Rows are points. To make a cloud, some directions were put in groups of two or more. Within a group, all points are equally far from the middle, so they leave a hole (a ring in 2 directions, a hollow ball in 3). The other directions are filled evenly. Then the cloud was stretched, turned, moved and blurred a little. How many holes are there, and how many directions does each take, smallest first?

Cloud (20 x 3):
[[-25  10  54]
 [  2 -53  11]
 [ 35 -30 -42]
 [-65  34  43]
 [-53  19  44]
 [-51  17  33]
 [  1  51  -9]
 [-38  26  -6]
 [-32  12 -25]
 [ 13 -62   3]
 [-49   7   0]
 [  0 -62  24]
 [-31 -33  -5]
 [ 18 -10 -16]
 [-44  20   9]
 [-50 -43  18]
 [-36  -2 -20]
 [-43 -16  43]
 [  2 -39  54]
 [ 18  67 -23]]
Holes: 0

Cloud (31 x 4):
[[  8 -15  15  21]
 [-17  58  40   9]
 [-42  41  52  52]
 [-15 -29   2   9]
 [-51  27  50  59]
 [-59  44 -11 -14]
 [-10  57  41   0]
 [-67  -1  -8  30]
 [ 13 -11 -18  43]
 [-55 -10  34  52]
 [-60  35  43   7]
 [-42  59  -2 -30]
 [ -7  59  53 -23]
 [  5  37  12 -37]
 [-66  34  48 -27]
 [-23 -28 -13 -17]
 [-54  44  66   6]
 [-70  12  24 -15]
 [  8  24 -16 -18]
 [-66  25  65 -16]
 [  0 -19 -13   4]
 [-48  38  -8  39]
 [  9  19   3 -37]
 [-24  57  19   0]
 [ 14  15  -7  22]
 [ 11   3  11  -4]
 [-10  50  35  54]
 [ -6 -27 -35  11]
 [ 14  -9   1  36]
 [-52 -14  45  26]
 [-50 -31 -16  35]]
Holes: 1 (2)

Cloud (46 x 6):
[[-24  25   7  37  39  49]
 [ 37  46  -5  40  44  30]
 [ -8  28 -36 -41  30 -13]
 [ 69  12 -39  31  -6  54]
 [-10  31   8  56 -28 -21]
 [-29  19 -41  45 -37  -5]
 [-22   5 -40  32  28  65]
 [-17  30  27 -35 -22  47]
 [ 34 -35  25  33  10  72]
 [ -6  52 -33  36 -16  50]
 [-40 -34  23  35 -11 -15]
 [-26 -50  16  29  37   3]
 [  4  42  41 -21  24  33]
 [ 14 -36  22  42 -17  69]
 [ 11 -65 -20 -41  16  -6]
 [ 24  47 -11  39  47  25]
 [ -5  42 -47 -30  28  28]
 [-32 -13 -58   0 -42  -8]
 [  1  35  25 -41  33  16]
 [ 40   0  19  43  21 -41]
 [-19 -19  10 -44  14  60]
 [-23 -34 -66  -2  27   7]
 [ 24  22  38  -5  46 -18]
 [ 12 -58 -38 -40  25   9]
 [ 60 -20 -37 -37  32  -9]
 [-23  15  27  37  -7 -37]
 [ 24 -56  25  42 -32   5]
 [-12 -18  -3 -44 -19  68]
 [-16 -15  10  41   9  76]
 [-21  25 -51  14  17  61]
 [-24 -49  32   8 -39   3]
 [ 59  23  28 -37  15  34]
 [ 18 -67 -18 -36  -3 -18]
 [ 54 -20  12  42  15  65]
 [-15  19  38  26 -22 -34]
 [ 48 -33 -52  24  45  35]
 [-28 -47  18 -19 -40  -7]
 [ 12  60 -47   2   1  47]
 [ 59  17 -41  -8 -50   1]
 [ 46   1 -23 -36   6 -46]
 [ 31 -38 -43 -15 -52  44]
 [ 43  17 -24 -44  31 -22]
 [-11 -11 -58  -3  14  70]
 [ 53 -14  26  50 -31  -6]
 [-19 -54  -5 -41  18  -2]
 [ -2 -21 -57  10  21  70]]
Holes: 3 (2, 2, 2)

Cloud (88 x 8):
[[-59  21  28 -15  56  56 -19  19]
 [-69 -26  20 -15  -5  10 -20  51]
 [-25 -33  16 -18 -34  28   4  -5]
 [ 26 -49  31 -38  48  46  19 -25]
 [-37  -2 -53  27  22  59   2  35]
 [  2  45 -18 -32  26  17 -27  -7]
 [ -7 -49 -32  -7  37  16  38  24]
 [-43  54 -22 -34 -11 -51  13  19]
 [ 37  -4  28  30  20  29 -42 -47]
 [-50 -29  13  33  56  35 -37  35]
 [  4  33  53 -55   4  -6 -74  80]
 [-45  23  -9 -36 -11  54 -47 -36]
 [ 43  36  29  16  53  56   0 -37]
 [-44 -41   5 -13  49  59  18  50]
 [  8 -18  65  47 -17  75  28  17]
 [  7  15   3 -42   0  38 -78  33]
 [-29  -8  23   7  53  -5  13 -44]
 [-19 -39  39 -19 -29  24 -40  45]
 [ 37  54 -35 -42   7 -10 -27  14]
 [-12  50 -11  31  36  17  -1  18]
 [-26 -50   3 -28 -10  23 -62  43]
 [-59  26  -2 -57  50 -37 -46 -38]
 [ -9  13 -26 -26  16  25   1 -12]
 [-11  36 -26  37 -23  14  54   2]
 [-56 -18 -15  12 -34 -26 -26   3]
 [-30   2  37  16   7 -17 -50 -68]
 [-17  38  33  10  36 -15   7 -48]
 [-47  24  21 -28   2   6  36  41]
 [ 28  66 -21 -25 -11  29 -37  55]
 [  2 -11  26  33  26  68 -11 -46]
 [ 22  24  60 -36 -12   6 -61  43]
 [ 32 -14 -40 -23   9  23  26 -32]
 [-66  -8  25 -51  44   8 -72 -24]
 [ -1  45 -45 -47  33  13  -3 -28]
 [  0 -21 -22   9  39 -27 -65  21]
 [ 22  50  18 -46 -16 -42 -27 -42]
 [  6 -25  11  18  50 -43 -36  44]
 [-51  46 -43   0  -9 -49 -47  32]
 [-39  53  -3 -21  62 -24 -73 -44]
 [  3 -12 -48 -50  68 -29 -15  32]
 [ -3   4 -26 -59  26 -32 -36  30]
 [ 15 -25   0  -8  52  77 -42  21]
 [ 29   1  51 -75  11  19 -36 -20]
 [-35 -21  35 -12  11  68   9 -40]
 [ -4 -14 -14  25  48  64  27  -4]
 [-63   6  51  57 -34  -2 -33  13]
 [-19  12  11 -50  -9  -6 -13  52]
 [ 43  66 -29 -12  42  14  12 -19]
 [-51  -4   2 -26   0  58 -64   8]
 [-24  50  13 -44   0  23  35   0]
 [ -9 -23   3 -50 -24  15 -61  -4]
 [ 54  56 -29  25  17  39 -23 -34]
 [ 44  11 -58 -28  49  23 -48 -26]
 [-18  -5   5 -28   8  82 -25 -37]
 [ 17 -19  25  16  13   3 -64 -28]
 [ 10 -25 -24 -32  57 -26 -53   3]
 [-74 -28   6  14  32 -17  29   0]
 [ -6  31 -30 -29  29  49 -59  57]
 [-28  12 -56   9  29  12 -46   4]
 [-46  34  59 -37   3 -31 -22 -27]
 [-60 -42 -10  -7 -30   4  47  43]
 [-64  -7  35  12 -13  19 -42  16]
 [ 15  -3 -34 -20  53 -12  36   1]
 [-46 -24 -32  43 -15 -24  19  32]
 [-28  42 -17  -3  -8  26 -44 -12]
 [  3 -59  12 -10  66  -6 -24  -9]
 [-42 -34  32  42  -1  -2   0 -53]
 [-27  38 -34 -41 -12  31  -2  23]
 [ 26 -22 -34 -20 -17 -12 -24 -20]
 [ 16 -13  28  19  57 -39   5  16]
 [  8  31 -17  21  51  10 -41  32]
 [ 15  42  37  24 -27 -32 -28 -19]
 [-32 -14   9 -29  26  64   4 -42]
 [-19  44 -21 -19   6 -50  41  -8]
 [ -5 -58 -29 -29  16  -1  24  55]
 [-66  46  37   6  60  32 -49  56]
 [ 28  33 -43  -6  62  25 -35 -30]
 [ -8  27   6 -22  78 -18  18  20]
 [ 30 -12  -6 -55  -9  -2 -55 -27]
 [-57  11 -29 -16  15  27 -68   7]
 [-60  19  34  -1  75  61 -22 -48]
 [-23  21  25 -16  33  50 -14 -35]
 [-32  -1 -60   1  29  37 -19 -43]
 [ 10  65 -46  27  36  17 -45 -14]
 [  5  27   7  13  31  40 -64  20]
 [-17  45  15 -17  -9  24 -63  37]
 [ -9  37 -46 -39  17  30  -9 -23]
 [-20 -15  34  27 -17  -6 -35 -22]]
Holes: 0
